Each row is a point. To make a cloud, some directions were put in groups of two or more. Within a group, all points are equally far from the middle, so they leave a hole (a ring in 2 directions, a hollow ball in 3). The other directions are filled evenly. Then the cloud was stretched, turned, moved and blurred a little. Count the holes, and give their numbers of directions, smallest first.

Cloud:
[[-45  22  -7]
 [ 26 -13  62]
 [ 92  -8 -10]
 [-44  -4  29]
 [ 13 -44 -49]
 [-37 -74 -22]
 [ 45  27  35]
 [ 31 -19 -81]
 [ 33 -19 -75]
 [ 40 -71  40]
 [ 83 -26  30]
 [-34 -29 -38]
 [-16  -4 -62]
 [ 32 -14  15]
 [-51 -49 -15]
 [ 19  20 -31]
 [-77   5 -74]
 [ 13 -49  56]
 [-28  65  16]
 [-62  27  30]
 [ 26   0 -21]
 [ 83 -43 -13]]
Holes: 0

Cloud:
[[ 34 -11 -66 -17]
 [-22 -23 -24 -30]
 [  7  32 -24  33]
 [ 51   9 -36 -55]
 [ 37  68 -44  -7]
 [ 19 -36 -69  12]
 [ 59 -14  15 -34]
 [ 75  17  26  36]
 [ 83  12   2 -39]
 [-55  -8 -25  10]
 [ 23  28  66 -37]
 [ 49 -17 -18 -25]
 [-25 -24  23   1]
 [ 31  58 -43   3]
 [ 58  28  17  35]
 [ 36 -18 -52  26]
 [ 95   5  28 -23]
 [-11  24  20  12]
 [ 57 -26  42 -23]
 [ -2  21  42  11]
 [ 54  37 -36   7]
 [ 37  69  -1  -2]
 [ 43 -11 -32  37]
 [ 26   3  64 -35]
 [ 62   4 -23  11]
 [ 22 -22 -34 -34]
 [ 33  22  67 -48]
 [  3   4  -6 -55]
 [  5  25  51 -12]
 [ 21  15  63 -35]
 [-17 -12  24 -13]]
Holes: 1 (2)

Cloud:
[[ 17  76  23 -35]
 [-47 -71  28  12]
 [-25  12 -25 -62]
 [-55 -60  42  -3]
 [-30  75 -14  36]
 [-47   8  75   9]
 [ 21   1 -71 -14]
 [ 29 -67  15  42]
 [ 68  25 -35 -31]
 [-39  70  -3 -50]
 [ 18  -9 -38 -55]
 [-40  14  61  40]
 [-15  40  64 -26]
 [-43  35 -54 -24]
 [ 36 -45  16  53]
 [ 31 -20  38  54]
 [-36  71   4 -50]
 [-58  51 -42  -3]
 [ 64  53 -42 -10]
 [ 24 -23 -55  32]
 [ -3  90   7 -36]
 [ 35 -25 -33  49]
 [-39  12  66  36]
 [ 69  26 -29 -32]
 [ 19 -74  29 -20]
 [ 16  86 -28  23]]
Holes: 2 (2, 2)

Cloud:
[[-40   3 -10  20 -58  10]
 [-44  -2  -3 -49  22  25]
 [  4  37  -4  32 -47 -79]
 [ -9 -65   0  -8 -77  14]
 [ 45 -24  36 -46  -8  37]
 [ 14   2  37  46 -14  10]
 [  0  10  27  31 -43  43]
 [-54  25 -69  29  58  12]
 [-67   6 -80  28  14  32]
 [-19  69 -49   6 -30 -58]
 [ 72   5  54 -28 -25  40]
 [-91  -6 -61  32 -38   2]
 [ 24 -33 -19 -22 -29 -42]
 [ 16 -25  27 -59 -70 -23]
 [ 23  29  50 -79  13   8]
 [ 31 -21  16   7 -13  12]
 [  5 -26  -9  25 -90 -51]
 [-23  37   9 -25 -51 -63]
 [ 38  19  59 -21 -49 -13]
 [-68  15 -49 -22   0  24]
 [ -5   9 -42 -24  30 -54]
 [ 23  68 -15 -25  21 -29]
 [ 11  47 -37 -28  73 -32]
 [-26   0  63  44 -55 -28]
 [ -9 -18  30  70 -48  14]
 [-93 -50  15  -4 -77 -16]
 [-14 -31 -57  36  37  42]
 [ 40 -62  37 -43 -15  52]
 [  6   5  12 -67  39   2]
 [ 10 -44  38  -4  -9 -38]
 [ -4 -24 -14  74 -37  15]
 [-60 -31   1 -23 -41  54]
 [ 61  38   2 -29  37  56]
 [-34  17   2  24   9 -70]
 [ 33  12 -48  23   5   6]
 [ 31 -72 -12   2  -7 -30]
 [-44  41   2 -19 -50  42]
 [  2 -33 -14 -50  23  17]
 [-58  35 -73  37 -26  36]
 [ 20  62   7 -95  22 -15]
 [-75  22 -68 -23 -58 -42]
 [ 40 -11  47 -48   1 -55]
 [ 15  45  35 -41  25   7]
 [-18 -36 -46 -23  12 -21]
 [-51  12   4  -8 -45 -27]
 [-37   5  20 -45 -14 -13]
 [ 27 -62 -46  45  38  23]
 [ 24  75   7 -53  -9  61]
 [-85  42 -37 -14  -9 -58]
 [ 35 -46  11   6 -51  50]
 [-26  27 -36  57  41   1]
 [-30  -4 -44 -20  68  29]
 [  8  -6 -57 -41  -1  18]
 [  1  32  48 -44 -47 -24]]
Holes: 0
